Each point is reached from the start by the listed moves, each made 0, 1 or 2 times, or once backwards (-1), plus a little noise. Is the number of moves made odd or even? Then give how often each move was made.

Moves:
(1): 9.5	4.4	2.0	0.7	1.0
(2): -2.2	4.8	1.2	-1.0	-2.6
(3): 2.8	0.6	-2.4	2.4	3.6
Start: 0.4	-2.0	-2.1	0.0	-1.7
Points:
1.8	8.8	-4.6	2.9	0.2 -> even (0, 2, 2)
6.0	-0.7	-6.9	4.9	5.4 -> even (0, 0, 2)
-6.3	-5.7	-6.6	1.6	1.0 -> even (-1, 0, 1)

Moves:
(1): -0.6	0.5	0.4	-3.1	-4.6	-1.3	-3.0	-2.4	-1.4	-0.3	0.4	0.5	4.8
(2): -0.7	-0.3	-2.1	-2.7	0.1	-1.6	0.1	2.4	0.0	3.1	3.8	1.8	1.5
(3): 1.4	1.2	1.8	-0.2	-1.1	-1.3	0.8	0.5	0.1	1.3	-1.4	2.4	-1.5
(4): 1.7	-1.2	0.0	3.1	-0.8	0.6	-2.6	3.8	0.1	1.6	0.6	-0.8	2.0
(5): 3.0	-4.0	-0.7	0.1	-0.4	-1.2	0.6	0.6	-1.6	0.0	3.1	-0.4	1.2
(6): 0.9	-1.2	2.1	-3.1	1.9	1.9	-3.6	2.6	3.7	-3.3	-2.8	1.0	-3.4
(7): -3.1	-0.5	2.1	1.0	-0.9	-0.8	-0.2	2.4	-1.0	-1.6	0.6	0.2	0.8
(8): -1.4	-3.4	-2.1	0.8	0.2	-2.9	-0.8	-0.6	0.7	0.7	-1.0	-0.9	1.8
(9): -0.7	-0.7	0.2	-1.9	-1.0	0.6	1.2	0.3	-0.6	3.9	-3.3	-2.5	0.5
(10): 0.1	0.9	-1.9	0.9	1.9	-1.6	-0.3	-0.3	-3.0	-1.4	-1.2	2.3	0.0
(11): -1.9	-4.3	-0.9	-0.3	-4.1	-0.1	1.1	-2.1	-1.9	1.4	2.5	3.2	0.7
Start: 1.5	0.9	-1.6	0.4	-2.2	2.9	1.9	-1.1	1.1	-3.1	1.9	-0.7	-2.1
Points:
3.5	-1.9	1.6	-1.9	-7.9	-4.6	-18.7	5.5	6.6	-8.6	-7.8	9.3	3.6 -> odd (2, 0, 2, 2, -1, 2, 0, 2, -1, 1, 0)
0.7	-5.1	-7.1	-3.8	-6.7	-1.3	-1.3	8.8	7.1	19.5	-2.1	-5.3	5.3 -> even (0, 2, 1, 2, -1, 0, -1, 2, 2, -1, 0)
-3.3	4.9	3.0	1.9	-7.2	-4.1	-1.8	-4.3	-1.1	-5.7	-8.8	5.2	0.0 -> even (1, -1, 2, 0, -1, 0, 1, 1, 0, 1, 0)
6.5	-0.6	-2.7	-5.8	-18.3	1.5	-7.4	2.9	0.2	6.9	17.5	8.8	10.1 -> even (2, 2, 1, 2, 0, 0, -1, -1, -1, -1, 1)

Moves:
(1): 1.4	-2.2	-2.6	-0.9	-0.4	0.5	1.5	-0.1	-1.1	0.5	1.5	-1.4	0.2	2.2	-0.4	0.0	-0.1	-0.8	0.8	1.7	-0.6
(2): -0.1	-1.4	2.0	0.7	0.5	-0.2	0.5	0.6	-1.1	-0.1	0.6	2.3	-1.2	1.7	-2.1	-0.9	0.9	0.3	-1.6	-0.2	0.7
(3): -1.3	3.5	1.5	-0.2	-2.2	3.2	-1.4	1.3	0.2	1.7	2.8	2.4	-0.7	1.6	-0.4	5.7	-1.7	-0.4	-0.1	-1.4	-0.6
(4): 0.1	-2.9	2.6	-0.7	0.8	1.4	-0.5	-0.3	-0.5	3.5	-0.5	0.5	-0.8	-1.7	-1.2	-1.5	1.2	-2.2	-0.3	-3.2	-0.2
(5): 0.9	1.8	-0.1	-0.7	0.2	0.0	-1.3	-1.6	-0.2	-0.2	-1.2	-2.6	3.3	-0.6	2.6	1.0	-0.7	-3.6	2.6	-0.7	3.3
(6): -0.5	0.0	1.6	3.0	-1.7	-1.0	-0.2	3.2	2.4	2.1	3.2	0.3	-1.1	-0.2	-0.8	4.6	-2.0	0.2	-5.5	0.9	-0.3
(7): -0.4	1.6	1.9	1.0	-3.0	-1.0	-0.1	0.9	0.5	0.7	0.0	1.7	5.3	-3.2	-1.8	-2.0	-1.7	0.0	0.5	2.0	-0.4
(8): -0.3	-0.7	-1.5	1.6	-2.7	0.1	-2.4	-1.5	-2.3	-1.5	1.3	-4.1	2.5	-0.7	3.2	0.2	-0.4	-2.6	1.7	0.1	-0.1
(9): 0.8	-1.4	-2.4	-0.1	1.0	-1.7	-0.3	1.3	-1.1	-2.4	-1.5	-0.5	0.7	1.7	0.7	1.1	1.3	-0.3	1.9	-2.7	-2.2
(10): -2.3	0.3	-1.7	0.6	2.0	-0.1	0.1	-0.1	0.0	-1.2	1.6	2.3	1.8	0.9	0.2	0.8	2.4	0.8	-1.0	2.9	-1.0
(11): 0.7	-1.5	1.2	0.1	-0.2	0.1	-0.6	2.8	0.2	0.7	1.8	-0.5	-1.2	0.7	-0.4	-2.6	1.2	-1.8	-1.4	-0.4	-1.8
(12): -0.9	0.9	-3.5	6.5	-1.3	1.4	-2.1	2.8	3.1	-1.8	-2.0	1.8	2.7	-0.6	-1.1	0.1	-3.1	2.2	-1.1	0.9	-3.0
(13): 0.9	2.0	2.4	2.2	-2.1	0.9	-3.6	-0.9	0.1	1.0	0.0	-1.8	1.2	-1.2	0.5	2.8	0.1	-4.8	1.8	1.1	-0.4
(14): 0.7	3.4	1.8	-0.4	-1.9	2.1	1.6	-1.0	1.0	-0.7	0.7	0.4	2.5	1.1	-2.5	1.9	0.3	3.2	-2.0	1.0	-1.9
(15): 0.7	-0.7	-1.7	-3.0	1.7	0.5	-0.3	0.6	-2.0	-1.7	-0.6	-1.0	-2.1	-0.5	-0.7	0.3	-1.4	-0.2	-1.6	0.1	0.5
(16): 1.5	-1.4	-0.5	0.4	1.5	-1.2	-1.7	-0.5	-0.5	0.3	0.9	-0.5	0.4	-1.0	1.1	-1.2	-1.1	-0.6	0.6	-1.1	-0.6
(17): -1.9	0.8	-4.0	1.5	-0.9	-0.4	-3.0	-1.6	0.9	1.6	-1.4	-0.9	3.2	-0.1	-1.9	-2.0	-0.3	2.5	1.2	0.0	-1.6
(18): 1.6	-0.5	-3.4	-2.6	-2.7	0.6	-1.3	-1.4	0.3	1.1	-1.8	1.2	0.9	0.8	0.0	-1.3	-0.4	2.5	-1.4	1.1	-1.1
(19): -1.6	-2.8	-1.7	-1.9	1.9	0.0	0.3	-2.4	0.5	-1.9	0.6	0.0	-1.7	3.2	0.1	-2.3	0.3	0.7	-0.1	0.8	-0.4
(20): 0.2	-0.7	-0.4	-0.8	0.8	-0.8	1.7	-0.1	-1.4	0.8	-1.1	0.7	-1.2	1.6	0.3	-1.8	0.1	-0.7	-0.9	-0.4	-2.1
Start: -0.9	-0.6	2.8	0.5	0.7	-0.1	-1.8	-0.3	2.0	1.7	-2.1	-1.8	0.2	-0.2	1.9	-1.5	-1.5	-0.1	-3.7	1.8	2.9
Points:
-5.4	-0.8	-11.5	15.9	-5.0	7.8	-12.4	5.0	11.8	1.8	12.9	-6.7	7.2	13.3	10.9	16.8	-12.1	-7.7	-7.8	6.0	-4.7 -> odd (2, -1, 2, 0, 2, 2, -1, 1, 0, 1, 1, 2, 0, 0, -1, 1, 0, 0, 2, 0)
-0.5	8.7	9.5	6.8	-1.4	5.1	-6.0	8.8	5.4	10.0	8.6	-2.3	-1.1	11.6	-2.6	23.0	-4.6	-10.2	-10.5	-4.0	-0.9 -> odd (1, 1, 2, 0, 2, 2, -1, -1, 1, 0, 1, 0, 1, 1, 0, 0, 1, -1, 0, 1)
-13.5	11.2	-8.3	21.7	-4.9	1.0	-7.6	5.0	13.7	3.6	0.9	5.4	11.4	10.3	-0.9	13.4	-16.0	7.8	-10.3	2.5	-3.0 -> odd (0, 1, 2, -1, 2, 2, 0, 0, 0, 0, -1, 2, -1, 0, -1, 0, 2, -1, 1, 2)
-4.4	-10.9	-5.1	-9.7	0.7	-6.4	4.2	1.1	-3.9	-3.9	9.8	2.1	1.9	3.1	-3.9	-14.5	-0.6	8.8	-20.2	21.8	0.7 -> odd (1, 1, -1, -1, -1, 1, 2, 1, -1, 2, 1, -1, -1, 0, 2, 0, 0, 1, 1, 0)
